Each row of a before or after table is a point. The points were changed in one or more steps. Then noise was added and the rows were shuffled. The steps act on columns, c1 being the first. Name the steps. A step turns or swaps two columns, mirrors them in a line or flattens them onto one, adds a multiple of one to another, or multiplies or shifts one. Angles are multiples of 10 degrees, from the lower column toward the higher: turns from -170 to 170, lines from 10 to 170 but not 90. Use the fewest steps. Two steps may share a column if one is a turn and the other turns, adds or multiplies; they go together, in the order done. Otherwise the lowest column goes first.
In the rows, zero is written as 128.

Before (10 x 2):
[[136 115]
 [136 141]
 [131 125]
 [132 137]
 [136 168]
 [133 116]
 [ 93 122]
 [123 131]
 [128 124]
 [111 118]]
After (10 x 2):
[[101 158]
 [ 99 117]
 [ 80  99]
 [ 61 109]
 [109  90]
 [107 165]
 [102  90]
 [ 99 118]
 [106 249]
 [ 93 136]]
Steps: shift c1 by -30; multiply c2 by 3

Before (11 x 4):
[[112 164 121  87]
 [154 176 112  85]
 [125 129 178 134]
 [137 127 140  98]
 [143 161 121  90]
 [139 155  97 103]
 [128 130 164 152]
 [121 117 133 103]
 [117 127 168 159]
 [140 129 165 147]
 [125 120 159 148]]
After (11 x 4):
[[154 210 120 100]
 [148 126 139  80]
 [131 101 133  95]
 [138 133 164  98]
 [136 108 160 100]
 [150 130 165  91]
 [165 248 113 109]
 [127 125 167 100]
 [135 132 178  59]
 [149 195  96 149]
 [121 218 120  97]]
Steps: shift c1 by 10; multiply c2 by 2.5; add -1.5 times c3 to c4

Before (14 x 9):
[[113 140 126 118 146 133 127 139 132]
 [163 146 144 126 102  95 121 139 111]
 [107 146 139 128 145 147 130 142  17]
 [140  96 138 124 146 143 141 142 146]
 [158 138 134 116 147 144 122 137 143]
 [146 141 146 117 130 128 143 122 143]
 [159 142 133 167 144 127 141 132 148]
 [156  82 140 151 113 108 142 137 147]
 [149 143 144 122 131 108 142 140 142]
 [117 133 133 135 133 140 106 142 150]
 [153 123 137 141 137 119 101 124 130]
 [136 144 108 127 122 139  65  35 130]
 [159 145  92 117  97 121 119 142 138]
 [147 123 143 132  84 145 126 139  83]]
After (14 x 9):
[[122 136 130 126 145 140 129 140 135]
 [138 131 177 132 139 105 103 128 131]
 [144 145 105 126  96  95 121 150 140]
 [145 135 115 144 143 104 145 133 150]
 [132  80 117 140 111  90 120 140 146]
 [158 118 143 124  81 129 124 142  81]
 [163 137 143 120 146 118 126 138 142]
 [132 142 170 136 129 139 108 146 146]
 [134 144 139 128 142 160 131 146  13]
 [137 135 125 123 140 111 150 121 140]
 [128 147 153 127 104  78 128 137 112]
 [145  91 115 128 147 128 131 139 146]
 [129 139 123 119 136  99 148 142 143]
 [141 167 204 125 119 127  73   8 130]]
Steps: turn c1 and c6 by -50 degrees; add -1.5 times c7 to c3; turn c2 and c7 by 20 degrees; multiply c4 by 0.4; multiply c8 by 1.3

Before (12 x 12):
[[112 121 117 123 138 139  99 134 143 130 133 109]
 [125 112 115 150 151 162 118 117 149 158 140 123]
 [141 126 127 117 143 142 131 141 133 157 121 114]
 [ 94 119 115 140 113 157 125 131 135 120 114 136]
 [136  92 125 124 151 101 134 119 185 122 123 130]
 [123 136 130 151 166 150 142 145 157 109 153 116]
 [107 127 147 114 151 107 119  87 147 117 118 105]
 [128 109 119 167 134 176  97 139 158 113 121 146]
 [155 124 107 150 122 142 122 120 114 114 120  93]
 [115 126 127 100 166 147 142 131 107 131 152 137]
 [103  88 143 146 160 107 116 135 139 148 108 115]
 [119 138 113 173 179 122 137 155 128 145 124 131]]
After (12 x 12):
[[118 110 115 139 134 120 133 133 157 130 112  94]
 [123 137 117 148  93 107  84 131 161 106 139 129]
 [115 156 129 152 111 102 191 125 149 159 154 129]
 [125 168 113 173  95 129 213 135 122 130 123 121]
 [145 114 119 167 115  99 110 161 178 145 122 119]
 [123 143 127 116 109 123 168 133 143 107 124 145]
 [130 152 126  98  98 150 156 118 147 138 150 113]
 [135 114 124 123  89  73 113 119 102 142 123 131]
 [106 121 145 145  75 116 127 140 105 117 108 115]
 [ 97 140 147 113 114 110   7 114 106 146 118 123]
 [110 119 108 149 134 142  99 130 145 139 121 169]
 [105 128 116 125 117 111 101 156 139 131 130 124]]
Steps: mirror c1 and c12 in the line at 30 degrees; turn c5 and c10 by 160 degrees; turn c2 and c5 by 40 degrees; turn c6 and c9 by 90 degrees; turn c7 and c8 by -60 degrees; multiply c7 by 3

Before (8 x 20):
[[130 114 169 136 188 170  64 187  76  96 116 139 187 120 197 147 161 121
   75 142]
 [153 160 173  98 115 102  90  86 166 121  80  74  97 179 144 171 154 102
  135 123]
 [168 174  86 125 156 130 161 190 190  74 128 187 167 103 103 141  66 196
  112 120]
 [ 76 172  89 117 145 177 112 197 187 162 158  98 101 158 102 108 114 133
  125 152]
 [ 87 148 109  88 184  86  71 187 106 161  71 154 104 102 173  90 113 142
  149 133]
 [ 54 121 139 168 158  86 128 156  86 104 155 179 103 170  88  99 138 141
   75 121]
 [135 174  89  61 110  70 137 161 147 101 147 139 137 142 125  95 178  97
   67  73]
 [156 105  86 144 102 154 117  86 153 171  58  97 175 145 123 182 126 104
   81 114]]
After (8 x 20):
[[ 82 184  74 130 157 190 161 130 176  75 198 187 166 121 103 173  67 128
  111 120]
 [212 104 130 183 158 155 128  86 109 104 141 179 102 142  87  41 138 155
   91 121]
 [143 128 117  83 184 186  71  86 130 161 143 156 103 175 172  80 113  71
  133 134]
 [142 164 166  97 115  86  89 103 160 121 102  74  97  73 143 161 153  81
  124 124]
 [121  95 190 154 188 188  64 170 100  95 120 139 188 133 198 152 161 115
   80 142]
 [118 127  65 159 102  86 117 154 128 171 105  97 175  96 123 190 126  58
   88 113]
 [133 165   7  86 110 159 137  70 159 101  97 139 138 113 126  93 179 147
   47  74]
 [187 182 124 121 143 197 111 177 174 163 134  97 101 138 102  66 114 159
  122 152]]
Steps: turn c1 and c14 by -140 degrees; add -0.7 times c1 to c16; flatten c2 and c9 onto the line at 40 degrees; add 1.5 times c20 to c3; turn c4 and c19 by 20 degrees; swap c6 and c8; swap c11 and c18

Before (9 x 32):
[[161  92 146  87 200 145 208 218 102 122 120  92  26 151  64 126 219 154
  188 137 135 132  80 125 153 136 133 152  39 134 178 125]
 [122  79 168  56  32 133 175 113 225 175  67 161 123  89 147  95 138 191
   88 101 193 152  70  92 159 104  76 172 173  90 156 149]
 [ 98 112 129 155 127  82 124 189 127  82 146 155  75  84 158  69 151  91
  104 134  85 159 115  98 207 117 172  76  87 159  87 167]
 [178 104 161 135 130 110 106 115 188 181  96 185 135 108 138 111 179 145
  119 189 154 229 141 106 135  88  97 127 170 136 126  82]
 [202 126  81 109 162 133 161 147 149  98 140 150 140  74 148  12 135 203
  179 145  84 168  87  84  96 203 121 175  89 117 110  78]
 [100  91  96  95 147 126 106 182 198 169 146  81 167 128  60 152 172 168
  149 209 178 153  95 124 125 180 155 161 116 148 134 149]
 [ 80  88 156  60  69  76 164 156 159  98 181 186 164 132 172 134 185 206
   94 127 115  95  49 147  95 124 162  96 114 137 105  26]
 [128 116 169 184  79 142 129 124 113  77  74 133 135 141  91  92  58 150
  131 101 180 106  89 127 136 179  63 190 187 104  55  98]
 [183  99 195  68 114 110 126 135 124 181 123 130 104 111 108 134 103 103
   94 112 122 141 159 125  38 155 129 223 193 148 104  68]]
After (9 x 32):
[[177 104 161 134 136 141 107 118  96 180 123 184 114 107 139 114 109 131
  113 185 154 233 140 102  78  88  97 124  62 139  93 172]
 [185 103 190  72 116 137 127 137 169 180 106 126 151 115 110 131 219 108
   94 112 123 138 156 127 142 156 125 230  75 147 128 190]
 [ 83  88 155  56  73 159 159 152  94  98 105 182  52 132 171 131 150 168
   91 130 119  90  47 146  68 127 160  98 119 141 179 236]
 [ 92 114 135 150 124 177 123 187 113  82  93 150 163  82 154  69  50  72
  101 137  88 157 114 102 121 118 170  77 156 160 147  98]
 [161  90 148  88 200 106 205 217 110 122 177  94 104 150  66 122  83  29
  188 139 133 137  80 129  40 137 134 152 215 133 119 130]
 [119  80 168  54  28 123 180 114  64 178 153 156  64  89 147  97  97 127
   86 103 192 151  76  95 125 106  75 171  37  88  68 104]
 [126 119 171 189  82 110 131 121 170  73  55 130 102 141  89  92 129 132
  132 101 182 107  92 127 200 183  61 190  84 103  75 152]
 [209 126  80 105 165 113 160 143  90 100 109 151  52  72 149   9 156 145
  179 147  83 169  89  84 116 206 125 176 154 121 138 180]
 [ 97  91  92  98 149 133 112 184  53 173 136  81  82 126  62 154 126 170
  151 209 181 154  94 128  86 181 153 160 109 147 143 106]]
Steps: turn c6 and c32 by -170 degrees; turn c9 and c29 by -150 degrees; swap c11 and c31; turn c13 and c18 by 90 degrees; mirror c17 and c25 in the line at 130 degrees

Before (9 x 64):
[[174 121 107  91 142  96 124 122 122 106 181 126  51 107  92  86 151 142
  149 131 143 189 171 149 137  90 100 155 130 117  61 116 117 152 209 174
  182  99 161 166 111  76 194  84 140  77 118  41 114 124 149 145 151 129
  104 138 147  74 182  73  71 176 130  84]
 [129 160  91 146 185 104  89 163 117 179  96 103  72 104  68 163 108 164
   55  93  70 142  72 105 121 108 120  82 119 106  92 130 110  88 172 156
  118 108 103 101 126 146 172 119 171 185 157  86 156 128 133 122 142 176
   74 185 183 171 116 129 107 109 217 121]
 [123 142 137  94  62 171  64 129  55 107 167  66 121 151 102 125 179  61
  106 165 187 124 148 138  86 163 161  90 113  79 137 176  91 118 191 123
  161 143 179 134 165  82  93 115 189 176 124  61  82 129 163  96 115 103
  152 143  95 181 123  95  86  86 140 118]
 [169 141 100 179  67 176  91  95 134 133 118 160 117 171 131  60 104 110
   75 130 121 197 193 107 145 115  67 126 211 163 126 118  78 120 133 124
   81 128 152 114 116  68 185  76 112 119 125 131 165 144 164 172 123 110
  144 157 145  88 127 190 178 194 169 131]
 [183 176  71 173 182 125 178 163  96 206 123 134  59 169 139 177  77  96
  172  84 107 137 180 112  71 129 158 145 125 119 157 120 102 120 135 142
  140 124 159 116  98 153  85 124 158 109 143 146  85 117  95 151  78  65
   90 128 176 134 178 162  69 104 142 128]
 [163 142 101 124  80 188  94 127  71 108  77 121 105 136 165 143  82 160
   73 164 160  97  98  82 156 126  75  49  91 124 127 158 173 110 123 103
  190 149  85 172 167 161 102 169 187 142 176 150 145  67 105 102 115 103
  127 105 148 106 112  91 176 130 154 181]
 [209 160  55 156 145 177 125  87 101 145 194 101  69 196  55 168 180 131
   62 108 100 114 165 108 142  79 153  82 110 196 120 141 124 159  93 171
   87 148 125 186 166 120 127 113  95 159 148 108 119  87 125 163 120 125
  192 135 194 122 160 168  82 206 127 166]
 [116 138  90  70 153 135  80 189 153 176 158  60 113 117 167  84 148 143
  137 117 189 108  69 135 160 121 159 154 124 176 169 190 140 197 145 117
   97 152 194  85 161 141 115 176 109 150 126  94  89 164 130 104  67 104
  107 153 162  96  87 178 152 115 129  96]
 [146 111 146 106  94 114 159 165 110 159 146 130 112 160 127  79  73  62
  110  99 166 110 138 201  69 144  81  87 196 132 181 111  74 108 178 138
  152 181 151 112 161  81 144  80 106 111 170 156 107 162  68 109 136  89
  149 113 134 106 100 175  90 101 122 160]]
After (9 x 64):
[[119 178  71 177 184 127 148 157  99 203 124 136  61 164 135 175  79  91
  174  88 109 144 181 108 180 129 165 139 119 118 156 121 114 102 133 141
  140 128 159 109  94 160  84 124 154 110 141 148  79 119  85 152 218  63
   85 119 170 137 183 167  73 107 134 132]
 [146 140 133  94  52 173  33 121  51 106 168  66 128 157 107 123 185  58
  103 164 186 124 149 144 177 163 158  88 114  81 133 181   4 151 194 115
  155 150 182 135 163  80  96 111 191 182 121  60  89 131 160  94 129 104
  158 136 115 193 123 120  77  76 137 116]
 [183 135  80  72 157 133  51 190 161 176 159  64 111 116 168  85 148 143
  137 121 186 110  64 140 111 118 155 156 116 180 169 190 213  51 145 118
  101 153 189  88 162 141 116 167 107 142 125  96  92 160 124 107 154 104
  107 156 110  96  90 167 156 117 124  97]
 [ 97 142  97 180  66 176  60  96 137 133 111 164 116 182 138  62 103 104
   73 123 123 204 197 104 146 116  74 126 211 160 128 120  94 121 133 130
   85 131 154 115 114  70 190  82 109 123 123 138 168 150 166 178 174 105
  142 163 140  89 127 206 187 196 109 128]
 [ 74 126 105  97 143  98 103 126 119 100 179 129  51 104 100  91 157 144
  148 127 148 188 170 138 118  85  99 156 128 116  59 109  33 103 203 161
  183 101 154 170 107  72 191  84 141  79 113  36 125 128 147 153 149 127
   98 140 125  83 182  80  68 181 129  78]
 [ 74 154  54 150 146 166  93  82 105 144 190 101  72 196  57 170 182 134
   64 109  96 114 175 106 124  83 146  81 107 187 117 137 176  56  94 173
   92 143 132 183 164 123 124 110  91 159 153 112 118  86 126 159 214 127
  184 142 165 118 157 160  81 205 130 165]
 [111 109 143 104 104 115 119 159 117 162 146 130 109 163 127  75  84  66
  110  94 168 118 130 199 172 141  76  83 191 129 178 109  70 135 176 138
  149 183 154 110 167  82 145  77 104 117 169 165 104 163  62 107 140  97
  147 116 149 108 104 201  87  97 149 158]
 [115 136 102 135  83 189  70 127  68 112  77 120 104 136 166 142  85 164
   72 159 154 104  93  84 125 130  76  53  94 121 125 156 178 127 118 100
  197 149  84 165 163 164 102 173 190 149 171 153 149  69 101 103 170 101
  131 103 155 110 107  73 178 130 117 187]
 [115 161  90 142 190 104  59 165 112 178 100  98  72 102  67 162 108 167
   50  96  70 138  72 101 190 109 115  82 109 106  92 136  91 114 175 158
  120 101 109 110 136 154 173 118 172 185 154  76 158 135 130 119 128 176
   72 175 190 167 113 141 102 104 104 122]]
Steps: multiply c1 by 1.3; turn c1 and c53 by 130 degrees; shift c7 by -30; turn c25 and c63 by -140 degrees; multiply c63 by 0.4; turn c33 and c60 by -30 degrees; multiply c33 by 2.5; mirror c34 and c57 in the line at 110 degrees

Before (8 x 64):
[[109 123 125 101 116 142 131 131 109 139 119 152 109 134 134 116 126 114
  128 140 127 116 115 135 140 136 111 128 143 117 115 139 127 130 131 138
  133 116 118 145 115 125 107 152 139 119 153 118 126 141 130 132 126 142
  130 135 130 140 118 121 116 142  99 134]
 [135 112 107 123 110 127 136 128 121 107 107 151 136 121 127 140 122 119
  103 119 123 140 129 126 119 116 112 114 128 114 128 121 123 123 117 156
  150 144 138 121 138 119 128 135 120 137 132  91 138 120 115 146 130 168
  140 130 114 128 112 132 129 111 107 132]
 [152  94 132 129 122 116 159 121 104 123 117 129 116  94 142 129 110 143
  136 138 131 143 131 137 124 130 109 143 137 166 137 120 131 128 117 124
  138 114 137 105 138 124 125 114 130 134 135 109 120 123 121 145 137 118
  139 129 138 114 142 135 153 132 114 123]
 [139 133 125 145 121 104 112 119 125 110 133 127 130 124 119 143 137 109
  129 142 122 129 118 145 122 131 114 130 113 133 135 139 131 124 111 126
  122 131 123 131 118 132 134 133 105 141 109 141 134 128 158 130 112 130
  109 116 125 134 122 130 127 126 124 121]
 [123 131 158 108 112 125 127 139 121 152 125 119 113 156 151 136 123 135
  140 145 126 112 120 125 136 108 123 130 128 144 125 124 128 136 139 145
  138 125 152  91 123 119 144 124 119 157 132 118 129 148 114 126 133 141
  117 123 149 126 128 135 143 126 114 115]
 [120 122 146 116 136 126 117 158 129 136 130 138 140 151 145 113 143 121
  117 116 127 111 126 137 112 124 117 117 133 125 124 114 115 134 130  99
  117 108 135 130 137 168 122 104 125 143 136 128 121 153 146 144 122 133
  105 122 134 141 140 134 150 112 117 109]
 [125 122 114 127  98 126 120  99 136 124 119 101 134 117 127 131 112 138
  136 127 141 118 119 139 162 148 139 104 128 115 125 139 113 134 132 101
  119 122 127 113 111 121 125 134 140 122 151 135 111 122 151 118 137 135
  118 127 113 136 123 133 129 136 142 115]
 [ 97 143 145 114 138 112 132 135 153 144 105 129 137 127  99 113 119 124
  129 124 112 167 118 123 146 131 160 112 125 121 137 102 114 133 120 134
  129 146 133 125 155 123 120 111 127 127 122 140 123 102 127 173 131 128
  130 127 131 129 136 120 111 128 130 130]]
After (8 x 64):
[[119 122 149 115 135 118 115 157 129 136 130 139 143 150 128 112 146 121
  115 135 129 113 127 138 114 127 110 118 132 123 123  89 115 139 131 102
  114 106 134 131 137 248 118 100 124 143 136 127 122 151 145 146 122 135
  105 121 133 140 139 134 149 114 127 108]
 [108 123 125 102 116 132 131 132 110 141 119 154 109 134 122 115 125 115
  125 131 124 117 114 136 141 134 114 128 144 115 113 108 128 108 127 140
  136 114 117 145 111 117 107 152 139 118 153 119 126 140 129 131 126 144
  129 135 130 139 118 121 117 140  97 132]
 [126 120 112 125  98 120 120 100 136 127 119 100 133 119 139 131 109 138
  136 127 143 118 117 137 161 149 138 104 125 114 125 161 113 127 132 102
  117 123 127 113 108 107 125 132 138 122 150 135 110 124 154 119 141 136
  118 127 109 136 123 132 129 138 134 112]
 [152  95 131 129 123 128 161 121 102 123 118 131 114  96 125 131 111 143
  136 112 133 145 133 138 124 130 109 143 138 164 137  98 130 128 118 124
  138 116 139 104 139 115 125 111 131 133 136 109 121 125 121 146 136 119
  138 129 139 113 144 134 153 132 121 122]
 [140 131 126 144 120 131 111 119 127 111 132 129 129 126 108 142 138 110
  129 100 122 130 120 145 122 131 125 130 113 136 135 140 132 134 111 126
  121 131 122 133 121 141 134 133 106 140 109 139 136 128 158 132 112 131
  109 116 125 135 122 131 128 126 122 120]
 [131 112 106 123 110 128 132 131 122 105 107 151 134 121 122 139 122 120
  102 131 125 140 130 126 116 116 122 114 127 113 129  90 120 138 117 155
  148 146 137 121 139 101 128 134 117 139 133  91 136 121 115 146 130 167
  143 132 113 130 112 133 129 111 119 129]
 [ 97 142 144 114 137 118 130 136 154 143 104 129 138 128 143 114 118 124
  127 120 112 167 119 124 147 133 179 110 125 119 136  90 113 139 121 133
  128 144 136 125 154 114 121 108 129 125 122 138 124 101 126 172 130 129
  130 125 133 128 134 122 112 129 147 129]
 [125 132 156 107 114 124 129 139 121 151 125 121 113 156 142 136 122 135
  140 116 126 110 120 127 134 108 112 131 127 145 127 103 127 116 139 145
  138 126 153  90 126 101 142 125 117 156 133 118 128 147 114 126 133 141
  117 123 148 125 130 134 144 127 119 115]]
Steps: turn c6 and c20 by 130 degrees; turn c6 and c34 by 110 degrees; add -0.5 times c11 to c27; turn c15 and c27 by -50 degrees; turn c32 and c63 by -40 degrees; multiply c32 by 2; multiply c42 by 3

Before (9 x 64):
[[ 92 108 114  95 131 142  90 162 127 183 164 134 100 119 149 147 145 181
  171 124  54 129 101 152 110 171 125 198 104 183  99 177 155 125 161 140
  142 171 146 124 144 132 127 123 148 114 155 125 108 191 168 132 144 156
  173  95 178 111 114 159 126 136 141 151]
 [159 121 135 115 186 133  97 148 135 148 147 132 122 182 153 132 145 156
  129 163  94 114 131 154 180 134 168 120 148  89 110 130 169 109 129 114
  113  99 107 130 124 130 144 115 167 152 160 112 141 129 168  96 140 101
  150 131 108  85 177 113  81 150 118  84]
 [108 128 170 176 136  70 105  73 162 122 127 178 157 131  83 124 113  90
  104 158 119 174 170 157 149 138 183 135 143  91 173 102 109 111 115  89
  117  55 104  95 108 119  86 127 119 117  87 145 140 114 122  88 109  83
  102 169  82 132 166  78 134 110 135  66]
 [117 159 136 168 127 100 126 105 135 126 122 173 150  94  95  85 115 127
   94 124 115 198 151 175 148 117 173 141 115 117 165  62 138 144 100  99
  124  77 104  81 118 122 102  92 113 148 120 166 131  92  83  76 171  89
   99 126 100 139 171  73  96 113 125  85]
 [152 150 118 115 132 131 120 173 178  99 156 117 117 131 152 168 124 160
  117 168  81 107 134 157 149 154 190 121 133  82 117 154 132 114 118 111
  118 124  86 143 125 115 162 147 160 125 150  81 144 131 174 135 117 114
  157 142 136  98 155 126  69 155 107 152]
 [ 90  93 116  81 149 134 106 146 112 162 122 101 105  89 164 139 160 177
  155 132  93 129 132 157 100 126 137 182 118 142 108 170 146  93 148 170
  123 118 109 180 149 139 129 166  89 125 160 162 102 153 174 143 123 160
  154  80 183  92 123 143 116 111 121 146]
 [129 138 156 140  93  86  99  76 115 125 113 177 182  93  81 109 127  93
  107 129 128 189 172 114 173 123 137 179 158  85 172 107 101 155 111 101
  113 117 160  83 126 103 102  85 105 130 108 177 132 105  69  77 166  89
   99 133 146 137 157  92 106 117 147  53]
 [106 109 110 117 136 156  97 162 140 194 187 129 107 129 140 174 145 193
  127 134  94 130 125 143 114 164 105 190  91 132 109 162 158 107 163 188
  122 131 120 162 150 137 146 150 125 128 147 121  87 119 158 186 115 152
  196  96 160  64 110 161 108 137 120 142]
 [ 87 137 142  92 137 116 121 163  90 156 119 163 167 144 145 131 154 116
  120 136 140 140 184  97  81 110  99 180  98 162 117 100 131 174 143 158
  157 128 166 101 106  99 135  66 110  97 158 115  97 115 122 140 200 126
  143 103 170 163 156 146 175 119 197 108]]
After (9 x 64):
[[203 128 167 181 137  68 101  71 162 123 127  75 165 135  85 129 108  92
   99 165 123 168 173 129 153 138 153 135 143  92 179 138 111 112 119  53
  118  50 130  94 110 108  91 130 122 120  92 147 133 111 125  86 104  84
  103 171  87 133 158  86 139 113 141 124]
 [186 163 137 165 129 100 127 102 135 130 123  67 151  88  89 156 120 128
   90 124 121 197 146 110 146 116 132 147 122 116 167  95 140 150 102  72
  121  78 128  87 118 106 100  89 113 147 114 169 131  87  89  74 173  88
  105 120 100 144 174  76  94 110 132  89]
 [146 106 110 115 136 153  98 161 144 192 186 120 107 133 138 132 148 191
  129 136  96 135 125 108 110 160 200 188  92 128 114 169 156 103 161 168
  118 134 114 161 147 120 147 153 130 129 153 119  92 119 157 182 122 150
  198  95 157  61 109 155 106 143 120 191]
 [139 145 116 116 132 134 127 174 178  98 158 126 114 132 152  79 126 155
  119 169  77 111 134  87 141 158  39 119 131  77 118 222 133 114 121 140
  113 126 128 137 127  86 170 148 158 126 146  77 149 134 175 135 118 111
  156 144 133  97 151 124  70 154 110 141]
 [164 135 142  87 129 120 124 161  88 158 121 111 166 145 147 149 151 114
  117 131 139 140 187 192  81 112 250 186  97 152 114  50 133 170 144 124
  161 126 168 100 105 151 141  64 111  97 160 122  95 113 115 135 201 118
  143 105 176 162 156 141 179 116 195 154]
 [200  96 115  83 148 134 105 144 114 156 124 136 105  92 167 136 159 169
  156 136  94 130 134  78  97 128 217 180 114 139 105 197 148  93 153 161
  127 119 110 181 151 114 131 166  84 131 162 165  97 160 174 140 119 170
  160  77 191  87 125 142 113 111 127 153]
 [131 137 159 136  89  85  98  80 122 126 109  97 184  93  83 150 129  92
  107 128 130 185 171 175 178 121 117 184 157  79 172  55 100 159 116  50
  107 112 154  85 125 149 101  82 106 129 108 174 136 103  62  85 163  94
   98 131 146 142 161  86 105 113 148 119]
 [115 117 138 121 185 133  91 146 141 153 149 114 118 183 153 124 147 158
  127 161  97 114 132 104 176 134  26 114 146  92 107 157 171 112 129  85
  110 100 118 131 130 110 146 113 164 147 169 109 138 128 168 104 137 100
  150 129 108  87 176 112  82 149 112 139]
 [184 101 111  92 130 136  92 165 132 185 167 111 100 124 150 113 147 184
  179 127  51 127  99 109 120 173 225 198  99 184  94 155 158 123 163 155
  142 174 129 128 144 152 130 127 150 120 151 123 110 192 169 128 141 151
  177  97 175 111 118 165 127 132 141 145]]
Steps: multiply c1 by 3; turn c1 and c27 by -120 degrees; turn c12 and c24 by 150 degrees; multiply c24 by 1.3; turn c36 and c64 by -60 degrees; turn c16 and c64 by 130 degrees; add -1.5 times c39 to c32; turn c39 and c42 by 70 degrees
